Rows are points. The points of each table are mixes of a few directions, plus a little noise. How many directions does each table use, and how many do they share? Where both have some left over, give the other angles between the two spaces (their principal angles), to ten degrees, smallest first.

First (6 x 3):
[[-12.7 -17.1   4.2]
 [ -1.3  18.1  13.1]
 [-10.3   6.4  16.0]
 [ 24.6 -19.1 -40.6]
 [ 23.2   9.3 -21.4]
 [-23.5   3.0  29.0]]
Second, 4 rows:
[[-10.6   4.6  15.3]
 [ -7.4  -4.1   6.1]
 [ 22.7 -24.2 -41.9]
 [ -4.7  23.8  20.5]]
Directions: first 2, second 2, shared 2

First, 7 rows:
[[ 25.6  -5.6  26.1  12.1  10.9 -12.3   2.3  15.6]
 [ 19.8 -19.6  11.0  -2.1   2.0 -12.9 -14.9   0.4]
 [ 14.0   0.8 -18.3  16.3   2.2 -11.3   3.5  -5.8]
 [-56.3  43.3 -29.0   5.3 -12.9  43.2  17.6 -27.3]
 [-28.4  -9.9  32.8 -31.5  -8.5  25.6 -23.2  -7.3]
 [  6.5  -7.2  -8.2 -16.2   2.9 -17.8  11.7  25.9]
 [ 18.2  -1.3 -13.9  16.4   3.5 -14.6   3.5  -1.2]]
Second:
[[ -2.3   1.3  19.8  -7.0  -4.3   2.7  -8.4  11.3]
 [-13.4  15.0  21.1  -8.6 -18.5   9.5 -17.4  16.8]
 [-13.0   5.8 -17.4  -2.8 -30.0   5.3 -37.5 -17.1]
 [  5.3   3.8   1.4   6.8  20.9  -2.2  33.4  10.5]
 [ 14.1 -14.2 -59.0  20.1  18.8 -12.2  24.0 -39.3]
 [  9.1 -15.1  11.7  -5.2   5.2  -4.1  -6.5  -1.4]
 [-24.7  45.8 -40.8  20.1  -7.0  11.1  33.1   3.9]
 [ 16.4 -12.7  32.9  -3.4  29.3  -5.8  28.6  21.9]
 [ -0.2 -14.9  14.0 -14.0 -21.5   0.4 -46.9  -9.0]
 [ 10.0 -15.3  16.6  -5.9   7.5  -4.2  -3.6   2.4]]
Directions: first 4, second 3, shared 2; angles 50

First, 10 rows:
[[ 15.5  22.4 -19.3   5.7 -35.3  35.0  39.9  15.4 -19.3  -3.0  18.1]
 [ -0.9 -16.4 -27.4  22.4   3.3  10.0   2.4 -11.4  -1.4 -12.9   4.6]
 [ -5.2  -1.5  12.4 -15.9  13.4 -26.8  -4.7 -15.6 -17.9  -1.2  -8.1]
 [-14.2   0.6   1.4   4.6   9.5  10.2  -4.5  30.1  16.3 -32.1   3.2]
 [  2.9   5.3  17.9  -0.5 -11.1  10.0 -10.1   4.8  18.2  14.5   1.4]
 [ 14.5  13.1  24.4 -22.1  -5.5 -12.1 -12.3   8.0  23.4  54.6 -12.2]
 [ 14.7  35.6  29.3 -18.4 -37.7  17.7  19.9  10.5 -10.7  18.8  10.4]
 [-17.5  -4.3 -28.3 -10.6  33.4 -26.1  20.7  13.4 -36.4 -48.1  -6.7]
 [-12.0 -24.5  -1.8  17.8  17.8  -4.7 -25.2 -16.6  15.0 -13.5  -2.8]
 [  1.9 -29.7  -7.9  16.6  12.9 -13.0 -26.5 -39.8  13.0  21.6  -8.1]]
Second (9 x 11):
[[ -5.5  -6.3   7.7 -14.5  12.1 -14.7  -6.3  10.5  12.2  21.4 -11.9]
 [ 11.3  19.7  25.0  12.4 -31.7  27.8  -7.6  -9.3   7.0  -7.6  17.1]
 [-11.9 -30.3 -27.2 -10.6  35.2 -30.3   2.1   5.3   2.3  22.9 -21.4]
 [ -5.2   4.5 -11.1  12.2 -15.1  25.0  21.6   8.3 -16.4 -33.1  16.1]
 [ 25.6  41.5   1.5  -2.9   5.1 -24.2  -7.5 -28.1 -36.6 -40.7   3.4]
 [  9.6  -9.9  12.5 -10.0  17.7 -30.4 -32.0 -18.6  24.8  48.1 -20.2]
 [  4.3  -4.8   8.9  21.4 -27.4  32.4  -5.6 -11.3  16.4   8.3  14.1]
 [-14.8  -7.5 -12.4  11.0 -15.3  31.7  26.6  20.7  -7.2 -23.3  14.7]
 [-13.0  -6.7  -4.8 -18.7  19.3 -17.4   8.9  22.8  -2.2   4.1 -11.8]]
Directions: first 5, second 4, shared 3; angles 50

First:
[[ -5.8   7.8  22.1  12.8  -3.1  -2.5  -1.6   8.2   7.4   2.9 -19.4   4.4
  -13.3  -2.5  16.8   3.0   1.5   4.5]
 [ 38.5   0.4 -25.6 -22.2 -26.6 -12.6  10.2  13.6  12.7  -9.5 -40.4  15.0
   11.2  15.9  -8.3 -24.1  24.7   3.0]
 [-22.2   0.4  34.0  24.2   1.8  -3.2  -4.5  -1.5   9.0   6.8  -8.4  -8.0
  -26.7  -4.1  20.3  10.4  -4.4   0.3]
 [-18.4  -8.5  35.6  25.9 -10.6 -13.8  -1.2  -4.3  20.9   5.7 -24.7 -14.2
  -39.1   4.7  21.7   3.9   4.9  -3.1]
 [-14.2 -27.0 -29.2 -10.3  17.0   6.1  -1.5 -32.8 -15.8  -0.6  61.9 -28.7
   10.3   1.6 -31.4   5.9 -15.0 -16.7]
 [ -3.3 -36.9 -21.7  -6.2  -9.9 -13.9   4.8 -29.9   9.1  -3.1  18.1 -32.7
  -13.5  17.1 -23.0  -8.2   5.5 -19.1]
 [ 38.6  -0.2 -28.8 -23.9 -25.0 -11.0  10.1  12.6  10.6  -9.8 -35.6  14.5
   14.1  15.2 -11.1 -23.8  23.1   2.9]
 [  3.8  32.8  -8.7 -11.5  28.1  27.7  -6.0  18.2 -31.7   0.8  28.6  29.4
   41.9 -22.8  -2.0  12.1 -19.0  14.3]
 [-17.1  31.4  23.2  11.5  28.6  23.1 -10.0  15.3 -22.0   7.0  19.8  20.0
   14.6 -25.3  16.8  21.3 -22.0  13.8]]
Second, 10 rows:
[[ 17.4 -12.3 -29.0 -18.5  -9.2  -5.3   5.9  -6.7   0.9  -6.3   2.9  -3.9
   11.4  10.8 -20.0 -12.3   8.6  -5.9]
 [-30.8  15.5  41.8  27.8  18.8  10.3  -9.8   4.7  -5.2   9.9   8.2   1.4
  -15.9 -17.6  25.7  21.7 -17.6   6.6]
 [ 11.9 -25.0 -46.1 -25.5  -0.3  -1.4   5.1 -22.2  -8.2  -7.0  34.5 -16.9
   18.9  11.1 -36.5 -10.2   1.5 -14.0]
 [  2.7 -26.5 -43.5 -21.8   7.3   2.5   2.6 -27.0 -13.0  -4.9  48.5 -21.9
   18.6   7.0 -37.4  -4.2  -5.6 -15.2]
 [ 10.5  19.2  25.1   9.6 -15.3  -6.6   1.7  24.8  14.8   0.7 -51.1  20.7
  -11.6   0.3  25.6  -5.2  12.8  12.5]
 [ 30.4   0.9 -15.5 -15.0 -24.2 -12.0   8.3  12.6  13.5  -6.9 -39.3  12.1
    4.6  13.6  -2.9 -20.0  21.6   3.0]
 [-33.3   1.9  22.0  18.6  25.9  12.8  -9.3 -10.7 -13.5   8.3  37.4 -10.8
   -6.9 -15.9   7.3  22.1 -23.2  -1.6]
 [-25.9  14.7  37.9  24.5  15.0   8.0  -8.3   5.8  -3.1   8.7   3.3   2.9
  -14.5 -14.9  24.1  18.3 -14.3   6.5]
 [ 32.4  18.7  11.6  -2.4 -32.3 -15.4   7.6  32.4  24.5  -4.6 -77.2  28.4
   -7.3  10.5  21.8 -19.7  28.4  14.1]
 [-15.0  -7.3  -3.2   1.9  14.7   6.8  -3.8 -13.8 -10.5   2.3  33.2 -12.2
    2.5  -5.1  -8.5   9.4 -12.8  -5.9]]
Directions: first 3, second 2, shared 2

First:
[[ -3.3  -5.9  -3.0  -5.6   4.1  18.7  10.0   1.4  26.3  36.0  -9.3  -2.7
    6.5 -26.1 -39.9 -37.8 -18.9 -12.4  11.5 -26.9  -5.6  35.2  10.5 -19.0
    4.9  17.9  25.9  -1.3  -4.5  23.5  -1.0 -11.4]
 [ -6.2  17.2  -3.7  16.0   0.6   3.2   2.4 -13.0  19.1  12.0  -9.1   1.8
   12.2  -5.2  15.2 -14.1  -7.2   3.9  26.3   1.6  18.8  20.3 -13.6 -11.7
   10.8  -7.2  -7.7 -37.3 -14.2  -0.8  35.5  31.5]
 [ -3.8  -7.1  -2.9  -6.3   4.8  22.1  12.0   1.8  30.8  41.7 -10.8  -3.0
    7.8 -30.4 -46.0 -43.7 -22.1 -14.3  13.5 -31.6  -5.8  41.0  12.5 -22.0
    5.7  20.1  29.8  -1.8  -5.3  27.1  -1.1 -12.9]
 [ -6.9  30.5  -3.6  28.7  -2.0  -9.4  -5.0 -20.5   7.8 -10.2  -6.2   4.4
   13.1  13.1  53.6   8.7   4.3  15.6  30.1  23.9  31.7   2.6 -28.9  -2.8
   12.3 -24.3 -32.0 -54.3 -17.2 -19.5  53.5  55.9]
 [  5.7 -26.5   3.1 -25.0   1.8   8.0   3.9  18.2  -7.2   8.9   5.4  -3.6
  -11.5 -11.0 -46.7  -7.3  -3.8 -13.3 -26.7 -20.7 -28.2  -2.7  25.0   2.5
  -10.6  21.4  27.8  47.4  15.2  16.7 -46.6 -48.9]
 [ -4.3  11.3  -2.9  10.6   0.7   3.2   2.0  -8.4  13.6   9.4  -6.3   0.9
    8.3  -4.6   8.3 -10.8  -5.2   2.0  17.8   0.1  11.9  14.8  -8.4  -8.6
    7.5  -4.2  -3.9 -24.4  -9.4   0.2  23.5  20.6]
 [  4.3  -1.0   3.1  -0.8  -3.4 -14.0  -7.6   3.0 -24.4 -28.9   9.2   1.8
   -8.5  20.4  23.5  30.8  15.5   7.6 -16.2  18.8  -2.0 -31.5  -3.4  17.1
   -6.7 -10.4 -16.3  12.4   7.6 -16.5 -10.0  -1.8]
 [  8.3 -32.3   4.4 -30.2   1.5   6.2   3.1  22.4 -14.4   3.3   8.8  -3.9
  -16.0  -8.2 -50.1  -1.2  -0.6 -14.2 -36.1 -20.2 -34.2 -11.1  28.9   6.9
  -14.4  23.0  29.4  60.3  20.1  15.8 -58.6 -59.0]
 [  6.4  -3.5   4.6  -3.0  -4.3 -19.2 -10.6   5.8 -35.1 -40.4  13.5   1.9
  -12.7  27.8  28.9  43.0  21.6   9.8 -24.8  24.6  -4.6 -44.1  -3.1  23.7
  -10.2 -12.4 -20.2  21.0  11.5 -21.4 -17.9  -6.3]
 [ -2.4  15.2  -0.8  14.0  -2.0  -8.5  -4.4  -9.8  -2.5 -13.1  -0.4   2.2
    4.4  11.9  33.4  12.7   6.1  10.1  11.3  16.8  15.6  -6.9 -15.4   3.4
    4.5 -15.1 -20.4 -24.2  -6.4 -14.1  24.1  27.9]
 [  2.1   2.1   1.5   2.1  -2.3  -9.6  -5.2  -0.4 -13.9 -18.4   5.0   0.9
   -3.9  13.4  19.3  19.6  10.0   6.0  -6.9  13.5   1.7 -18.8  -4.8  10.2
   -3.0  -8.5 -12.4   2.3   2.8 -11.6  -1.1   4.0]]
Second, 8 rows:
[[ 16.5  -7.0  15.7 -12.0   8.4  -5.7   1.4   0.9  17.0  27.2   5.9 -14.1
   -8.9 -19.7 -28.4  -4.5 -30.2   8.6 -22.0  -3.9   2.9  10.9  29.0 -15.6
  -25.0 -23.3   5.7   0.0  18.2 -26.7   5.5 -12.9]
 [  9.3  -3.3 -23.9  11.0 -16.2   2.4 -17.2  19.9 -22.6 -22.6  -1.8 -12.7
   -8.0   8.8  37.1  10.8   8.0  20.1 -18.8 -12.8 -17.7 -26.7 -20.7  17.4
   19.8  32.2  -4.7  22.1  -5.7  11.6 -21.2 -24.6]
 [ 10.9   7.9 -16.5  12.7 -11.6  -8.7 -13.5  10.6  13.0   5.9 -16.3 -22.1
    3.5   4.5  27.1   1.7 -21.9  33.0   4.5 -13.0  10.9   5.9 -24.3  -2.1
   16.1   1.8  -9.6 -27.4 -11.4  -3.3  29.4  11.4]
 [  6.6   9.0  -4.5  13.0   3.1  20.2   0.2  -6.6  18.3  30.5   3.3  -8.7
    1.4 -33.5  -0.5 -31.5 -19.4   2.7  -3.1 -15.7   3.6  25.1   7.9 -21.7
    1.9   9.5   5.1  -8.9  -1.1  -2.9  12.1  -1.5]
 [-27.6   3.0  -6.3  24.1  17.9  10.3  20.9   1.9   1.9 -30.8   4.2  34.7
    6.0 -16.2   5.0  -6.6  28.5  -9.0  10.9  21.3 -48.3 -44.7  13.7  29.6
   22.6  15.2  22.9  27.8 -10.1   8.8 -29.1 -51.9]
 [-17.9  11.9  -8.9  -2.8 -19.1  -2.1  -6.9 -14.8 -19.1 -16.9 -13.4   8.3
   15.9  45.7  26.3  10.3  31.2 -22.5  44.8   0.3  38.5  24.1 -48.9  -0.6
   16.0   8.9 -25.5 -33.4 -22.3  34.7  21.7  75.2]
 [  8.9  -7.0  25.1 -18.3  13.0  -7.2   8.6  -8.0  16.8  26.6   7.0  -3.0
   -4.5 -14.5 -40.7  -3.2 -22.3  -5.9 -10.5   5.1   9.8  17.2  32.1 -17.2
  -30.5 -32.4   6.5  -4.5  19.1 -24.1   8.1   1.0]
 [ -7.6 -12.7  18.7 -26.5   3.7 -10.5   6.7  -4.2 -25.9 -21.0  11.2  16.6
   -5.1  25.5 -24.5  23.9  26.2 -27.4  -4.9  17.0   0.2 -12.8  11.3  11.0
  -21.5 -11.6  -1.3  23.2  13.1   2.7 -26.9   4.8]]
Directions: first 2, second 5, shared 1; angles 40

First, 9 rows:
[[-12.0   4.2   8.3  -7.9  -5.3  -5.6  15.0  -5.3  -1.6   6.6  -8.8  -4.8
   -1.2  -4.7 -32.0   7.4  -3.3   2.9  -3.8  -8.6  -1.9  -2.9   5.9   2.8
    4.3 -24.8  -4.1   1.1 -33.7   0.1  -9.4 -17.8]
 [  8.9   1.2  -3.1   3.1 -23.7 -10.1 -18.2  -2.9 -12.5   7.3   6.7  11.8
  -23.4 -18.3   8.4 -36.4  10.6  12.6  15.8  -3.9   9.1 -15.7 -12.3  12.9
  -14.3  -1.8  -4.0  -2.8   0.1  -7.0 -21.5 -11.7]
 [ -1.1  45.7 -13.8 -27.8 -14.1   3.9 -29.9 -47.9  -7.4 -22.6  -1.6   5.9
    6.4 -14.7  12.9  -9.4   8.2 -20.2   6.1 -19.8 -48.0   2.1 -33.1 -11.8
  -16.6  34.7  20.6  -8.9  72.0 -16.5 -19.4 -48.4]
 [-19.1  22.0   4.1   5.6  22.8  32.9  16.2   1.4  13.6 -10.3  -3.2  -3.7
   19.0  14.9 -22.7  35.8  -7.1 -11.5 -23.9  -0.2  -6.2  17.2   6.0 -10.8
   13.4  21.6  -1.8  16.2  12.0   7.0  36.8  23.5]
 [ 25.7 -12.9  -3.0  -7.3 -23.6 -29.5 -31.6  10.1  -0.8  19.9   7.5  13.7
  -15.4 -21.4  30.4 -45.1  17.4  17.8  23.1  -3.2  -8.5 -15.6  -9.2   8.8
  -13.5  -0.4   4.9 -18.3  21.2   3.2 -44.4 -31.6]
 [ -8.9   1.6  -1.5  17.3   9.6  36.2  38.6  10.3  21.0  -9.0   4.1 -16.0
   11.3  14.9 -28.4  37.1 -19.8   0.4 -21.8  -5.2  34.9  20.9  -2.8  -3.5
    1.7  -9.4 -20.0  14.4 -39.2  22.2  66.0  49.3]
 [ 17.1 -25.3   0.9  -9.2   4.3 -21.8  -2.4  19.2  13.1  11.4  -0.9  -3.6
   11.4   4.5  20.9   0.3   0.2   4.4   6.2   3.8  -7.5   1.9   9.0  -5.1
    4.5  -9.3   6.9 -14.5   3.2  11.0 -15.0 -10.1]
 [-27.0  10.2  15.2  21.5  32.4  32.7  22.2  17.3   1.5  -3.1  -5.6   3.3
    6.5  19.7 -33.9  31.6  -4.2  -4.3 -26.0  16.6  11.4   7.7  27.4  -2.7
   25.0  16.1  -8.5  28.9 -13.0   0.9  33.7  42.9]
 [ 18.5 -44.7  -5.6   4.6  -1.5 -39.7  -7.0  -1.7 -27.1  -1.8   1.5  -7.7
  -15.3   3.9  42.7 -20.9  -3.4  -1.6  24.9  21.4  17.5 -17.5   7.2   8.1
   -4.0 -24.6   6.4 -15.5 -23.4 -23.6 -28.9   3.5]]
Second:
[[  1.7  -2.1   0.3 -11.8 -18.1   0.4  -5.4  14.6  -2.0  12.1  -7.1   0.2
  -22.2 -15.0 -13.4 -16.9   6.0  11.0   1.3 -11.4  -3.9  -1.2  -0.6  16.0
  -15.0 -17.6  -7.9  -5.6 -10.1  12.1 -19.2 -26.0]
 [ 20.2 -31.8  -3.5 -17.5  17.9 -32.9  10.1   2.0  23.5  -0.2  -0.6 -18.7
   41.1  17.7  34.5  28.0 -11.8 -10.5   5.2   3.7 -17.6  12.1   5.6 -23.3
   14.1 -13.0  18.5 -24.1   6.7   9.0  -2.7  -8.4]
 [  3.4  20.7  -2.4 -11.3 -50.6  48.9 -33.1  65.1   5.1  32.6  -8.4  20.3
  -77.6 -45.9 -38.0 -62.1  30.0  41.1  -9.7 -30.2  -1.0   4.8  -9.1  52.8
  -52.0  -0.9 -34.8   4.9  16.7  50.1 -22.2 -38.7]
 [-20.3  19.3   5.2   8.3 -16.2   9.0  -0.4 -16.4 -29.5  -0.8  -4.3   8.8
  -31.4 -14.3 -33.5 -18.9   4.5   4.1   1.4  -3.0  13.5 -16.6  -1.8  17.7
   -7.5  -9.2 -11.3  14.9 -29.0 -19.2 -11.1  -5.4]
 [  9.0 -12.9  -2.2  -0.6  18.9 -13.2   6.7  -5.5  13.5  -6.8   4.3  -7.9
   31.5  16.9  24.5  22.1  -8.2 -10.5   0.9   8.2  -5.8   7.3   2.5 -19.9
   14.6   6.6  12.6  -7.5  12.1  -1.0  11.4  12.5]
 [ -6.1  -0.7   2.1   2.5   4.8 -10.4   7.4 -18.4  -9.8  -6.0  -0.6  -3.0
    6.9   4.9  -2.2   7.3  -5.4  -7.2   3.3   4.5   3.0  -6.1   1.8  -5.4
    8.3  -6.3   4.3   1.5 -14.8 -15.7  -1.6   2.7]
 [-18.6  22.7   2.8  32.4  22.9  13.9   7.0 -36.6 -16.5 -24.0  12.3   9.7
   16.8  17.9   0.9  16.1  -6.0 -16.6  -3.7  19.7  19.2  -8.6  -1.5 -16.4
   21.8  34.9   4.5  25.2   5.6 -35.1  34.0  51.5]
 [ 10.7 -15.3  -2.4  -2.1  20.3 -15.7   7.4  -5.0  15.6  -6.7   4.4  -9.3
   34.8  18.2  27.3  24.3  -9.1 -11.3   1.4   8.3  -7.4   8.4   3.0 -21.7
   15.6   5.5  14.0  -9.4  12.8  -0.1  11.3  11.7]]
Directions: first 6, second 3, shared 2; angles 30

First:
[[-56.0   7.9   4.8   3.3  -9.7 -33.0  30.0   9.8 -25.4 -14.2 -25.1  -7.7
   -6.5  -2.4  17.2 -21.0 -13.9  14.7  13.2 -18.5 -26.9 -18.6  23.1 -16.8
  -17.1 -27.8 -12.2 -22.2   1.1  10.8 -12.3  18.9]
 [-81.4  46.2  10.8  54.5  -0.1  -2.2  28.9  -8.2   1.7  21.9  -1.0 -23.3
    4.1  42.9  15.8 -29.5   3.5  22.4  -4.1 -45.9 -21.0 -19.9  -6.8  26.0
  -17.1 -41.0 -23.8 -12.8  11.9   9.5 -19.4  24.0]
 [ 32.7   0.9  -4.8   5.5   1.1  18.7 -21.5   1.3   3.9  -1.5  14.7   5.3
    4.2  -5.6 -13.0  10.2  19.2   1.6  -1.3  11.2  14.0   8.2 -11.2   2.2
    8.0  19.7   4.8   0.9  -3.5   0.9  13.0 -12.9]
 [ 46.9 -24.8 -32.7 -25.0  -3.0   3.2 -33.8  -9.2  -9.4  -0.9  10.1  32.5
   -2.1 -15.4 -19.9  22.8  -5.8 -13.6 -10.7  20.0 -17.0  32.6 -15.1 -14.0
   -0.1  40.2  11.4   5.4  -2.1   5.4   4.2 -22.3]
 [ 29.0   1.0 -19.8  13.1  12.1 -33.0 -26.5  -0.7  -2.8 -13.9 -15.5  -2.8
    9.1   0.6 -22.5 -19.0  -1.9  26.1 -37.6 -14.0  -4.1  32.9  11.1   8.9
  -15.5  20.9 -40.8  -1.2  14.5   8.3 -22.9 -32.1]
 [ 35.4  -4.0  -7.9  -1.8  -2.0  23.2 -23.7   0.8   1.2  -1.2  17.8  12.9
    0.9  -9.6 -13.0  16.9  17.2  -4.8   4.5  17.8   9.5   9.2 -13.5  -3.0
    8.3  24.1  13.5  -0.1  -5.9   0.9  17.5 -11.0]
 [-10.1 -11.1  26.6 -22.8  -4.0  -3.2  27.5  14.5   0.7 -12.9 -11.7 -11.7
   -6.9 -16.9  19.7   1.7  -5.6 -10.3  26.8  13.3  19.5 -29.3  21.0 -15.4
   10.6 -21.8  16.5  -0.5 -11.3 -10.9  11.1  17.6]
 [  4.8 -15.3  21.9 -27.1   6.1  25.7  19.5  -7.7  29.7  21.8   9.9  -6.6
   -2.6   6.1  16.8  18.4 -13.7 -34.8   9.9  15.3  26.0 -16.2 -10.6  11.1
   20.6 -15.0  28.1  30.0  -7.6 -23.9   8.3  15.5]]
Second (11 x 32):
[[  5.0   8.8  -0.8  12.2  -0.1  14.0  -7.4  -1.6   4.1   3.5  10.2   1.0
    2.9   4.5  -4.3   2.1  12.3   3.3  -0.3  -0.7   3.9   1.3  -9.0   6.0
    2.1   5.8   1.6  -1.9   0.2   1.5   5.7  -2.8]
 [  0.5  -1.9 -13.5   1.0   5.7  -6.9  -5.1 -14.3   3.7  15.0   0.8   5.5
    3.3  13.2  -4.6   0.4 -13.9  -3.5 -18.6  -9.3 -14.2  16.3  -9.6  10.3
   -5.6   5.0  -8.0  10.7   7.5  -0.6 -14.4  -6.7]
 [-23.4 -40.4 -12.0 -54.5   4.9 -64.3  30.5 -11.4  -9.0  -2.8 -43.2   3.8
   -8.2  -4.2  18.2  -8.9 -68.6 -20.1 -20.6  -9.4 -34.2  11.1  28.4 -15.3
  -16.6 -15.4 -14.1  19.4   9.1  -8.7 -41.4   4.0]
 [-19.8 -30.9   1.1 -44.3  -0.6 -47.4  28.7   2.6 -11.3 -14.6 -36.5  -1.8
   -8.9 -14.5  18.2  -7.9 -46.4 -12.7  -1.9  -0.2 -18.0  -3.8  30.4 -20.1
   -9.7 -18.8  -5.9   6.1   0.3  -6.5 -22.6   7.9]
 [ 28.7  37.3 -33.8  63.9  12.2  54.3 -52.4 -33.5  25.5  49.2  50.8  13.8
   18.4  49.5 -35.3  11.8  33.8   7.9 -40.4 -17.6  -7.3  42.3 -64.9  51.6
   -2.2  37.4 -11.7  13.9  14.6   8.8   0.5 -26.1]
 [  3.6  11.4  21.2  11.5  -8.2  20.8   1.1  19.9  -5.5 -17.5   7.5  -8.3
   -1.0 -16.7   1.8   2.3  31.8   9.8  29.8  14.9  25.4 -24.9   7.9 -11.3
   12.3  -4.3  14.4 -17.9 -11.5   0.8  27.5   8.9]
 [ -5.4  -2.8  18.7  -8.9  -8.6  -2.0  12.2  18.2  -9.3 -20.6  -8.3  -8.5
   -5.8 -20.0   9.6  -0.8   8.5   2.4  23.1  11.3  14.3 -22.5  18.5 -17.5
    6.1 -11.4  11.3 -12.7  -9.0  -2.4  14.0   9.6]
 [  0.9  -4.0 -23.7   0.7  10.2  -9.9  -8.7 -23.4   9.5  21.5   0.8   8.4
    5.5  21.4  -7.9  -0.4 -22.5  -6.7 -32.7 -14.1 -22.9  28.3 -16.2  18.2
  -10.4   9.5 -14.1  17.6  12.6   0.4 -23.3 -11.5]
 [ -8.1  -7.0  16.8 -15.8  -7.0 -11.1  17.1  18.9 -10.5 -22.5 -13.8  -7.6
   -5.8 -21.7  11.8  -3.6  -0.4   0.4  23.8  11.2  11.5 -22.8  23.7 -21.3
    3.8 -13.3   7.4 -11.3  -8.9  -2.2   9.9  10.9]
 [  7.5   9.5  -5.3  16.7   1.8  14.7 -13.3  -5.9   6.0   9.2  12.8   3.0
    4.7   9.9  -7.9   3.0  12.4   2.7  -5.6  -3.9   1.4   7.3 -14.5  10.3
    0.8   7.2  -1.9   1.5   1.5   0.8   3.0  -4.7]
 [  8.3  21.2  30.8  22.5 -11.8  37.4  -3.0  29.1  -4.7 -23.0  18.3 -10.3
    0.2 -19.3   0.9   3.6  50.8  15.3  43.5  19.5  39.8 -34.4   6.9 -13.2
   18.3  -2.5  20.2 -26.2 -16.6   3.2  42.5  10.3]]
Directions: first 5, second 2, shared 2
